Each wall is flat, endless, passes through zero and stands at right angles to its row. A trip goes straight from one point to another. Which walls does it cross, in order?

Walls:
(1): [ 20  38 -24]
(2): [-29 -49  42]
(3): [ 25 -22 -26]
(4): [-36   3  20]
(5): [ 37  39 -33]
(6): [  5  -2 -49]
(7): [ 53   9 -33]
(8): [11 54 13]
(9): [-10 -33  39]
(10): [ 1  8 -8]
Trips:
[ -5 -13  17] to [ -1 -29 -21] -> 3, 6, 4, 7
[ 45 -30   0] to [-63 -41 -20] -> 5, 7, 4, 3

Walls:
(1): [ -9   1 -15  -5  -3 -10]
(2): [ -3 -10 -30  16  35  30]
(3): [ 19  31 -12  21 -26  38]
(4): [-18 -28  13   2  22 -39]
(5): [ 17 -51 -12  50  -4  -4]
(6): [ 32   6  -3 -36  22   8]
(7): [ 11 -40   5   3  58 -19]
(8): [ 25  -8  12   3 -28  60]
(9): [ -9  34 -11   4  -5 -12]
Trips:
[ 14 -39  -9 -12  -1  10] to [ 18   4  34  14 -16  -6] -> 2, 3, 6, 7, 4
[-34   8 -17 -17  52  42] to [-27  50  -7 -13  -1  -6] -> 9, 3, 7, 2, 6
[ 22  22 -16  60   2   5] to [ -5 -25  52  23  19 -24] -> 7, 4, 8, 9, 3, 2

Walls:
(1): [-21  23 -29 -30 -24 -17 -16 -32  -8]
(2): [ 20  49  -3  51  -5 -81 -25  -2 -17]
(3): [-35 -21 -12  12 -25 -32   5  -5  30]
(4): [ -7  34   7   4 -49  27  20  -5  -1]
(5): [  2 -31 -12   4 -36 -21  53  10  18]
(6): [ 11  -1 -45 -38   7  24  24 -57  18]
(7): [ 27  33  46 -44 -10  16 -17  34   9]
Trips:
[-4 -7 34  1 18 24 -5 15 13] to [-1 20 -1 34 32 14 11 -4 22] -> 7, 2, 6
[-43  36  18   3  43  29 -42 -12  -1] to [ -2  -1 -27  -4  18  13  -8  25  85] -> 6, 1, 3, 5
[-13  13  -9 -27 -48   7  22 -26  35] to [ 27 -29 -17 -14  26  -5  10 -20   5] -> 7, 4, 3, 1
[79  3 -7 -4  0 52 -6 10 34] to [ 17  -1  -4 -36 -15  -3  41  15 -26] -> 5, 1

Walls:
(1): [-17  10 -21  58  33 -48   8 -13 -25 -45  26  -8 -42 -24]
(2): [-15   3  11  -1  48   1  34  16  -1  28  -5  38 -13  42]
(3): [ 11 -30 -82  16  31   3 -12 -11 -16  56 -27   0  16  13]
(4): [-32 -45  17  -2 -45 -20 -12  54  18   5  11  19 -12  -6]
(5): [  7   9  36   3  35  31  -3  -3  13 -25 -23   1 -19  12]
(6): [-26   9  38  37 -25   9  22  61  -6   0  47 -75 -14 -34]
(7): [  9  -9   3 -56 -24  13 -22 -29  15   7 -34  -9 -40  -3]
Trips:
[-35  21  -9 -27  88  -2 -22  23  42 -28  34 -16   0  24] to [-32  25  16  63   3  24  41  24 -30  17  11 -33  -2 -18] -> none
[-20  17 -30 -23   3  -8  16  -5 -37  33  -1   3  -4  -6] to [ -3 -25  -2  14  47 -36 -12  22 -15  28  28   8  21  20] -> 7, 4
[-24  -1 -29  63   5 -27 -10  45  22 -21 -13  17  -2 -10] to [-22  -8   6  36  -5  -1 -45 -24   9  20  40  33  58  28] -> 6, 1
[-22 -14 -50  -7 -22  19 -10  21 -33  37 -13  -8 -14  18] to [ 58  -5 -12 -39  38 -16   1   1  40  14 -20 -31 -30  14] -> 4, 5
[ 25   6 -39  -3   2   2  24  -1  31  -9 -21  45  38   8] to [  1  45  -2 -47  27 -28   8  -2  34 -28 -34  44  30  28] -> 5, 7, 3
[ -2  26  51  52  -8 -30  10  18   5 -19  21 -24 -36 -45] to [-19 -31  -4 -61 -37 -47 -10   6  -8 -15  -8 -19  24   7] -> 5, 7, 1, 6

Walls:
(1): [-41 -30  23 -22 -11  20 -10  -8  42  37  -2  23  16  22 -20  13  30  -3
  -3 -13]
(2): [-23  42 -22 -20 -37  19  25  38 -10 -36 -18  26 -34  56  29 -52  -8  27
   3 -56]
(3): [  9  11  10 -11  -2  -4 -21  14   9 -49  71 -29 -10  -5  24  32  25  13
 -42 -58]
(4): [ 36  -6   2 -17 -48  -5  31  23  12  69  -6  -4 -36   7  31 -23  -8 -24
  21 -16]
(5): [-40 -15  39 -11   3 -25 -18  11 -18 -25  -9   1   7  -7 -20 -13  -4 -49
  21  16]
(6): [-61  15 -57  18   4 -24  -9  -2 -33  31  22 -45   1 -19   1   0  30  26
  45  -3]
(7): [ -8 -47 -33  21  43  10  16 -43 -14  13 -39  27 -10  31  16   5 -46 -35
  -6  12]
(8): [ 39 -31 -16 -26 -42   8   6  -6   8  17  12 -16  -6   9 -37  21  58  10
  -9  41]
(9): [ -2  -2 -31 -72  42 -45  50  22  60  28   3   9  16  34  33  -2 -49 -10
 -25  65]
(10): [  4  -7  28 -11 -38 -53 -15  -8 -11 -51 -13 -22 -10 -26 -23  18  12  -8
 -17  -8]
(11): [ 90  -9 -10   0  40  15 -41 -18  21  32  11  24  27  46  -5 -77 -18 -11
   9 -10]
Trips:
[-36  30 -10 -22   4  37   7  24  36  50 -11 -44 -15   5   2 -39  68 -11
 -38   3] to [-10  29 -15  -9  -3 -56  30  18 -18  -8 -19  -6 -29 -21 -13 -14  15   3
 -41   5] -> 10, 1, 5
[ 15  19  49  14 -10   5   2  49  40  15   7   8  19  35  13  14 -17   3
   5 -14] to [ 29 -31  26  -1 -72 -28  -2  -3  40  -4  12  54  33   7  10  25   4   5
  23 -27] -> 10, 8, 9
[ 10 -27   6  38   3  16 -43 -32  10  53  32  -8  -6  10  -5   5 -31  38
  29  26] to [ 12  14  15   4  -6  23  23  -9  27  41  63 -55   3 -59 -57 -14 -46 -13
  -1 -40] -> 7, 3, 8, 1

Walls:
(1): [ 15  23  -3  32  -5 -17  -4 -25 -15  30  -6  46   3 -54   0 -45 -50 -47
  17  28 -16  12  20  64  33  13  23  -9  10 -35   6 -26]
(2): [-12  -2  -4  39   3 -13   3  20  32 -17  -2  -2  13  16  -5  49   1  18
 -48   5 -21 -20  23  32 -11  24 -23  30  30 -11  20  30]
(3): [ -9  69 -50  47 -46  28 -16 -29 -23 -42  19  18 -16  23  44   5   9  21
 -11 -38  -2 -72  -7 -23 -12  24 -11  -9  14 -73  -1 -55]
(4): [-20  20  27  -2 -22  21  14  24  27 -30 -24 -79 -65  10  26  22  20  19
 -46   0  -6  16   3  -4 -56 -46  17  16  -6 -16 -18 -45]
(5): [-16   7 -44  56  -8  55  22  25 -11  16  34   3   2 -29  93  39 -25  20
  34 -29  23  -4 -17  -2 -12  39   7 -62 -46  28 -25  10]
(6): [ 22  19  -2  37 -12  58 -15  14   3 -33  10  19 -41 -16   8  -1 -77 -23
  12 -30  19  23  -4  21   8 -51   3   9   2   3  31  -3]
(7): [-14  -9 -30  25  64  -3  27  17 -12  27 -34  27  18 -40  27   4 -37  34
  -1 -46  25   1 -15 -27   5 -12  -5  34  21   7 -39 -25]
(8): [ -4  33  11 -35 -23 -32  24  16 -11  33 -27  36  -9 -48   9 -49  20 -52
   9  28 -36 -13  21   3  -2 -10 -44  23  15   8  -5  30]
(9): [ 10  18  -9 -31   8  43  14  -3  10  16  20 -10 -11   5  10  18 -24   5
 -19  29  34  43 -12  20  53  -4 -19   4 -19  -4 -19  24]
Trips:
[-25 -16  11 -36  -4  13  45 -31   7 -13 -43  18  -5  81  35   0 -43  -7
  47 -47  62 -25  12 -38   5 -19  28  -8  -9  24  -6 -22] to [-11 -49  12 -53  -2 -10  30 -36  21  26  16 -44 -31  58  59  20  -7 -18
  26  -6 -23  -8   7  -7 -16  68  19 -23 -41 -42  54 -15] -> 6, 7
[ 26   6   8  20   2  23  20   4  14  24  30 -18  17 -17   8  21 -17 -39
   2 -28 -36 -67 -17 -42  -9  18  30  19 -32 -32 -40 -35] to [-35   5  34  22  23  -3  10  30  -3  18 -27 -73 -14 -37  14  43  -3 -19
 -38   0 -22 -48  31  -5 -14 -31 -10  35  -6  -4  10  16] -> 1, 2, 8, 3, 5
[ 48  41  22  12  -2 -52 -13  37 -15 -30 -37  23  13   0  18  25   8 -60
 -21 -13   3  15  29 -33   4  -3  15 -24  -8  37 -72   7] to [ 13  10  -3  -8  -4  14  58  29 -33 -11  33 -32   0  12 -19 -16 -61  -1
 -46  13 -20  35 -19  36  34  46  52 -25   0 -15   6 -30] -> 6, 9, 7, 8

Walls:
(1): [-53 -25  47  24   2  -6   4  12   9  -8  -1  16  -6  -3  -7 -52  16 -35
  59  -7  -9  34  -8  15   0  36  25 -10  40  -3  22  82 -69  65 -24 -13
 -28   2  -8   0   0 -25  15  18 -25  52 -16 -30]
(2): [-17  11 -11  15   5  -9  -9   6   2  31  24 -36  38 -30  52  -7 -36  -2
  32  10  -8 -20 -20 -15 -55 -32 -32  33   1  15  17 -15  16 -32  32 -10
   1  34 -23 -15   2   4   2 -43 -12 -38   2  11]
(3): [  1   9 -39 -37 -22  11 -23 -10 -64  24  15 -15 -43  42 -12   6  30 -12
   1  39 -15  -9  -9  -2  -1   3  20   2 -32  15 -32  -8 -14 -16  16 -10
  28 -20   1  12  -8  34 -15   3 -14 -11 -33  44]
(4): [-49  24  15  10 -24 -16  60  10  35   1 -17  25  16 -14  56  -6  23  -9
   7  22 -18   1  -3   0 -36  13   7  19   9  22  13  54  -9  14 -17  25
 -28  60  49 -22  -5  41  -1   4 -14  -7   7   9]
(5): [-28  30  -9 -19   8  43  19  14  30  -2  -3   5  -3 -32  41 -12 -20 -22
   4   5   6 -18 -16  52 -22   7  20 -32 -14 -35  32 -35  -7  17 -29 -11
 -15 -24 -16 -31  22 -20  -2 -30  12  -3 -12   6]
(6): [  8 -23   3 -44 -22 -23  21  22  51  12  28  12 -18  16  -9  -9 -14 -20
 -16 -12  26  33  -5  33 -30 -13  -6  33 -13  14  16  34   9 -22 -37   8
 -32 -20  13  -7  -2  -7  12   7  -5 -22  -4 -37]
(7): [  1 -30  21 -19  -1 -16 -55  -7  45 -18 -11  40   4  36 -12 -11 -21  -1
   4  27  -1 -19 -19 -29 -30 -14  31 -10   0  -6  14 -40  26   0  20 -20
  39 -16  22  25  -3   9 -35  25  -1 -22 -27  17]
(8): [-26  16 -15  16   8 -17 -11  42  14 -48  -5   5  33   7   3 -43   4 -25
  29  44  10  23   8   0  21  -4  12  13  13   5 -45  22   1   3 -40  -2
  -5  56 -81  22  -4  24  31   5 -11   9  -5  -2]
(9): [ -3  35 -14   2  -3  25  36  14   3  35 -17  -4 -25  -3  -1   7   5   5
 -24  15  14  18   9 -11   1   3   2  -6  -6   2  -5 -40 -24  31 -17 -46
   6   9 -17 -24  -5  -5   6  25  41 -61  -8  -2]
Trips:
[-15  18 -39  28  -2   5 -41   2 -18  50 -20  22 -10  -2   1 -26 -12  -4
 -30  32 -25  22  -8   6 -24   0 -10  38  15 -20 -18 -26  20 -11  -3  -4
   2 -10 -30  -8 -13  -3   9 -31  11  21 -13  12] to [  2 -21  55  26  -7  18  14  -6  28 -40  26  22  39  22  29 -22  -3  34
  32 -29  -1  22  12  13  32   4  25  20  18 -24  -5  17 -19 -20 -50  -5
 -23 -27  43  15  -9  35 -28 -26 -14  17 -14  14] -> 9, 1, 4, 3, 6, 2
[ -1  -2  10   8   1  26  21  59 -14  28 -14  -2 -19  -9   1 -11   3 -36
 -27 -19   3  15  26  -4  15  48 -22 -18  -9   9  13 -20   2   2 -19 -17
  41 -42 -19 -15 -37  15  21  -6   3 -28  -4 -62] to [-34  30  -3 -41  19  29   5  12   6  30 -12   6 -12 -49  10  -4  13  -4
 -33  51 -31 -16   9  31 -24  20 -10 -10 -37  -6 -26 -29  45  10 -29 -38
  34   9   3  15  32  25  13 -33  47  23  23 -27] -> 1, 3, 8, 6, 4, 2

Walls:
(1): [ -3 -28  -6  61 -21  -1   9  -3   1   1  15  -5 -34 -51   3  22  51 -29
  -4 -26 -44  35 -48  17  38 -10  -4  25   0  -7  17   1 -45 -27 -14 -48
 -22   7 -19 -30  -9  16 -46 -56 -11  64 -10   7]
(2): [ -7 -44 -57  19  17  45 -22  11 -16   6  17  27   0   7  20 -21 -29  21
 -51  27 -38  -7 -30 -16  18 -18   7  -4  11  -5  23 -10  23 -22 -35  42
  -4   9 -33   8  30  31  22 -26 -38  -1  -2  -9]
(3): [-66  42  -5   5  14  25   0  43 -45 -31  -3  45  26  21 -33  14   0 -37
  13   1  10   6 -13 -22   4 -14  16 -41   7   8 -10 -16  30  23   8  16
  -4 -39  23  29   6 -23 -15 -35   6  18 -39   4]
(4): [  8  44  -3  11 -39 -35 -30  -5   8 -47   7 -19  30 -21   8  18 -15 -34
   5   2  33 -19  10  -3 -20  -7 -16   6  -7   3  -8  45 -52  -8 -30 -19
   6 -29  19  18 -15   1  75   6  -8 -12 -71  21]
(5): [ -3  15  23  74  -7 -47 -30  16   3  22 -87  38  72   6 -10  51 -13  21
  -3  -1 -17 -10  33  26  30   5 -57   4  14 -48  -4 -29  49  -5  64  18
  26 -14  31 -35  53 -12  17  14 -52 -45   3 -33]
(6): [-40  10  34  13   9  -6   7 -32   8 -37 -23  -7 -10  28  -9  35 -13 -30
 -12   3   5  -1  30   5  33 -37   3  25 -48   5  -5  -5   1 -31   5  -6
  29 -24  14 -34  -8 -17  -3  19   4 -17   5  52]
(7): [ 47 -26 -58 -10  14  43  -7   4 -21 -25  16  58 -32 -55 -80  -3 -44 -43
  37   2 -30  39 -37 -27   2  12 -65 -27  10  18 -36 -25 -32 -22   1   4
  -8  -3  63  24  -5   7  47 -22 -54 -56  14 -21]
(8): [ -1  20  48   6 -42  11 -26 -19 -19 -33  -7 -26 -41   5 -39  33  52   3
  -6  19 -10 -38  10   6  34 -11  -8  -7  26  16 -26  30 -24  20  10  16
   8  13 -11 -69   2 -38 -39  25   4   1 -21  -1]
Trips:
[ 10  12  -2 -23 -43  -5  -1  33 -25  16  42  -1   7 -35  53  39  13  16
  31   3 -29  75 -18  37  48 -15   5 -24 -24   4  -3 -42 -43  14   9 -43
 -20  30 -35 -25  35   5   6  10  45  22   9  14] to [-21  11 -10 -15  21  12 -10 -17  63  -2 -32  30  -9 -52  24   0 -35 -16
 -53  30  34   9  67  19  29 -21  13  -5  63  18   1  42  65   1 -63  48
  25  22  11   0 -35  -9  -8   9   9 -15  -1   0] -> 2, 6, 1, 4, 5
[ 28 -14  40 -65  -5 -48  44  -2   3  18 -26  18  -7  69 -22  26 -22  23
 -16 -30  27 -10  16   7  20  -5 -34  -2 -58  -5 -30  12   8 -48 -11 -42
 -16 -10   6  27 -38  39   2   5 -20  25  -8 -43] to [ 39  19  -4  20 -19 -40 -41 -18  15  -7 -54   0   6   1  19 -31  46  14
  15  15  47 -33  37  12  -5 -25  31  41 -53 -43  -1 -13 -27 -29  13   8
 -14 -44 -15 -22 -39   7  26 -19  14  -5 -27 -28] -> 8
[ 39 -63  -7 -52 -10 -39  95  -4  29 -11  -2  11  31 -26  13  -1 -15 -44
  -7  -5 -37 -11  23 -12  29 -53  29 -10  33 -16 -12  21  -7 -40 -15 -24
 -44  18 -44  29  34   0  12  14   5 -26  14   6] to [  1 -23   3 -26  25 -40 -22 -36  52  27 -17 -27  14 -14 -13 -11  52 -53
  30  19 -26 -13  -6 -39  40   5  22  -1   4  31  21   5  -2  28  16 -31
  29 -44   4 -44  -2   0  -6  48   0  -7 -45  19] -> 6, 4, 2, 7, 8, 5

Walls:
(1): [  0  10   5  20  41   4 -25 -33   6  25 -15 -13   6  12   0  27  21 -12
 -48  27 -59 -33  -3 -17  22  49  11  46 -29 -17  17 -19  23 -48 -22 -25
 -92  -6  35 -30 -51  15 -40 -40  27  -8  12 -34]
(2): [-24  -7   0  -2   6 -21 -18 -21 -16 -59   5   7  47  10 -23  18  23  27
 -10   5  -6  31 -23  -8  23  -6  12 -12 -47 -13  21   3  19  -4 -13  -8
  13 -26   6   0  -3  20  22  -5  27  62   8 -34]
(3): [-49   4  -5  -5  22 -50  31  18  33   4 -31  -7   4   8  30  -7  -7 -25
  18  -3  -6  11  -8   4 -26  -8 -19 -14  -5 -18 -36 -10 -21 -26  -3  17
  19 -26 -46   8   6  -2 -68 -37  19  -3 -19  72]
(4): [ 16 -24 -30 -52 -31   7  15  48  -5  29  -7  -1 -15  56  37 -62  26 -42
 -28  15  23  22  21   3   1  17 -47  -1  10 -33  36   9 -57   9   7 -35
 -43 -12 -37 -10  -1   9  61  54  32  33  -7 -46]
(5): [ 17  13  27  -9 -17  13  -5  14  23 -43 -30  22 -58  38 -19 -11  50 -32
 -25 -35 -17  -2  24 -21 -28 -17  -4 -32  61  36   1  13 -26  -2  40 -43
 -20 -19   8 -19   9   4 -17 -17 -14 -58 -12   9]
(6): [-18  -2 -19 -14 -10 -16  54  64   4 -36 -21  33  10 -16   7   3 -13  11
 -14  11  15   5 -10  21  58 -21  20   5 -37  11  15  -9  10  50 -10 -15
  -4 -33  -4  11 -30  25  13  29   2 -67 -36  27]
(7): [  8  11   1  17 -23  -8  14 -20   0  -9 -12  46  33  -4 -53   6   8  12
  -4 -21  15  -4  -8  22 -22  20  29  16  18  15 -31  45 -27 -30  34  22
 -10  12 -15  15 -48 -32 -21 -31  -9 -35 -29  26]
(8): [-26 -50  11  -9  28 -42   0  25  35   8 -56  52   8 -15  -5  -6 -49   3
   8 -18  41 -19  18 -42  29 -10 -13 -21 -11 -17  13  49 -25  55 -33 -28
 -16 -10  -2   5   6  13  31  20   7   4  -6  31]
(9): [ 49 -11  47  34  23 -17 -10  -6   7 -46 -31  -7  45  44  43   3  25   7
  18  10 -25 -17   8 -13  -2  30  24 -15  30  -2  33  -2  24  -7   0   4
 -35   6  23  -3  19  19  12  22  18 -17 -46 -30]
Trips:
[-41 -21  -9  25 -20  -3  11   3 -18  -3  14   6  28 -40   5 -14  10  54
  -4 -25 -22 -38  95  -1 -29 -43 -18  82 -28  -5 -24 -14   4  15 -25  41
 -22  10  -6  17   4 -31  -3 -16   8 -23  -6  58] to [ 40 -15  15 -20  -3 -26  51 -31   2 -11 -28 -22   2 -31  -2   2  -7 -15
  60  40 -33   2  -9 -20 -33  19  17 -32 -15  -2 -37 -36  33  15  66  33
 -24 -45 -18 -27   9 -39 -61  26 -11 -14 -48 -13] -> 8, 9, 5
[-43  20 -12 -12  11   0  15  71 -27   8  19 -23 -16  33  17  14  46  61
  10 -10 -14  21 -43  52   9  40 -15  11   5  -6 -24  16 -35  41  30 -37
 -20 -49 -36  25  -7  -7 -37 -27  46 -19 -44 -26] to [ -7 -22  41 -18 -72 -12  28  -3   0 -20   1  -6   0  40 -27   1  30  38
 -29 -38  36   8 -16  -5  50  23 -21 -36  44 -14 -47  10 -17  17  -2  15
  26 -14   9  -8 -22 -18  11  -3  45  35 -16  11] -> 1, 8
[-38  32 -19 -10  -1 -19  28 -17 -32 -12  10   7   2   2  48  25  25   2
 -46  26 -35 -44  28  26   0 -41  34  29  52   7  23   8   5  35  -7  -8
 -41 -13  -3  -8 -30  -2   3  25  -6  29  19  -6] to [ 30  30 -18 -20  -4  24 -18 -15  45  38 -18 -10  -3  -4 -46 -26   6  17
 -12  20  37  32 -27  26   3   0 -43  20  76 -37 -70  -6  54  -8   6  -1
  19   1 -39  14 -22 -24 -13 -17   0  -1 -14  28] -> 2, 9, 7, 3, 6, 1, 4
[-37  50 -19  12 -46 -46  -4  10  12  21   0  37   9 -12  50 -14 -31   9
 -17   3  30  29  15  31  40   8  12 -42   2  -5   2  18 -50   3   0 -40
  -5  22  10  -9  19 -22  28 -29 -23 -33  10 -24] to [ 25  -1 -24  19  40 -29   9  -9 -10  -7 -38   0  36  10 -21 -15  -2  -5
 -30 -20   1 -42  -2  15  27  10  19  29 -20 -24 -18   1  21  -5  21   7
  10 -10 -27  15  21  11   5  -7   6  20   9  47] -> 5, 2, 4, 1, 9

Walls:
(1): [ 16  -3  31 -10 -23   6 -15  -6  67  16 -12  30 -23 -17  20 -18  12 -16
 -16   5  26  26  22   2  26  57 -25 -21  20 -63 -14  -2  -4  35   0 -28
  -9  12 -17 -13 -28   6   0  58  -7 -33   3 -40]
(2): [-38  36  -5 -30   0 -22   7  30 -23 -27  14  21  -2 -24 -21  44  15  24
  -8 -24   3  27  10 -26  15  -4 -17 -53   8  -8 -11 -11  41  41   3 -23
  22   6  21 -10   7  27 -34  17 -30 -23  -1   7]
(3): [ -6   6  34   1 -10   1  -6 -47 -35 -13  46 -14   7 -19 -33  -5  15  14
  20  -9 -12   2 -22 -21  11  50 -29  50 -39  24 -53  -9 -16 -27  17 -41
 -63   7 -33 -21 -17  20  23  82  35  -8 -15   1]
(4): [ 27   4  13 -14   4  17 -61  43 -31 -52  66 -49  18 -44  23 -30  38   3
  11 -28  -7 -33   6 -13  45 -13 -18 -41 -19  -5   0  -2  11 -20   6  -9
  -2  -4   0  58 -51  43 -41 -11 -40  -2  28   5]
(5): [ -7  33 -68  50  39 -18   3  19  57  50 -40   6  13 -38 -12 -10 -22 -38
  13  -6  69   3 -28  -7  23  -1 -43 -39  56  10 -59   6  45   1  -2  30
   1 -20 -18 -22  24 -66   0 -15  25  62  26 -27]
(6): [  4 -26  22   3 -38 -49 -14  -6 -11 -26 -46 -17 -15 -15 -32  -7  20  18
  28   4 -30   2  22   4  -9 -10  15  42 -14  34 -20 -28  23  23 -69 -42
  21 -59   3  -3  12  10  13  11   7   1 -10   5]
(7): [ 28  19 -46 -10  38  21  23   7  17 -37  -2 -42  46 -12  -3 -32 -13 -12
 -61 -41  -6  -1  29  55 -18   7   5  16 -23  -8   5 -28 -40 -74   1  -7
  -3  10   9 -21  31 -25 -53   4 -20  -8   5  -4]
(8): [ 12  31  12  -3 -17 -64  10 -16 -30  -1  33  37   6  16 -25 -17 -30  27
  15   5 -10  10 -18 -14  48 -31  37 -12  -8   2  -8   1  57   7   2  -3
  12  -1 -80 -22 -19  18  48 -65  32   5   9  59]
(9): [ -3  40  34 -20   9  -3  59  -3  25  22   4 -34  -8 -27 -14   3 -24 -19
 -23  -6 -17 -33 -48   0  11  27 -26  -5   1  -1   3 -48  57  28  19  32
 -33 -24  26 -20  22 -19  18  -9  46  42  33 -30]
Trips:
[-40  27 -26 -17   2  -9  22 -15 -33  27   2  42  14   1 -67 -28  31 -34
  52  32  -8 -15 -36  28  23  25  18 -51  24  -4 -43  37  20 -21  -5  28
  -2 -25  14 -13  22  23 -31  28   9  -4 -73 -14] to [  6 -20 -43 -40 -11  30 -10 -15  -4 -37  19   0   5  20  -4  22 -28  38
   4 -30   2  31 -41   2 -19  22   2   9   8 -34  -7  37 -34   0 -44 -10
  31 -47  48  44 -16  46   9 -25  14 -25  29 -29] -> 9, 6, 8, 5, 4, 3, 7
[-14   1 -33  10 -15   9 -17  43  32  29 -26   8 -61  15  -9  64  -6  24
 -26   2 -14  52  28   6 -22 -56  -6  -2 -15 -19 -23 -14  42 -60 -36 -11
  -2  11 -50 -39   8  17   8   1 -42  23 -37  -4] to [ 20  24   3  -4  -7  12  16  24 -23  58 -17 -53   9  45  44   4  37  48
 -26 -35 -14 -13  22  -1 -10  34  25  -1  34 -12 -35  26 -37   7 -35 -32
  18 -30  17  24  -3  26 -36  11 -27  21  -2   2] -> 8, 5, 4
[ 54 -49  15  12  33 -16  -7 -27 -25 -28  19   2 -29  18 -24   1  51  14
  22  13  -3  19 -71  27  37  -9  24 -11   9  -9   8 -62 -24  14  20  52
  13 -75   1 -46   9  53  21  26 -16 -18  -2   7] to [ 15 -63  43   7 -51 -18 -21 -35 -25  14  32  -4  -4 -34   3  38 -14 -58
  45 -13  30   3   3   0   0 -57 -55 -19  -3 -13 -10 -10 -14 -19  20  18
   4   9  18  37   3 -29  -2 -18   0 -64 -10   1] -> 9, 1, 8, 6
[  6 -30   2 -51 -19 -30  33  54 -77  26  -6 -14   2   2  -1  12  -7  15
  15  37  -6  65  25  19 -17   8 -19 -20   5 -32 -43  24   0 -10 -11   8
  14  -6 -29  -3  16   2 -41  -2 -67   2  47  -9] to [  1 -12 -24   9  25  17   4 -12  15  22 -18  -7  -2 -42 -17 -47   1 -15
  19  -7  15 -20  -7  37  -8 -27   1 -26  37 -10  70  23  -4 -27 -23  -9
 -23 -78 -35  29   2 -31  13  45 -17   9  46 -35] -> 8, 5, 2, 9
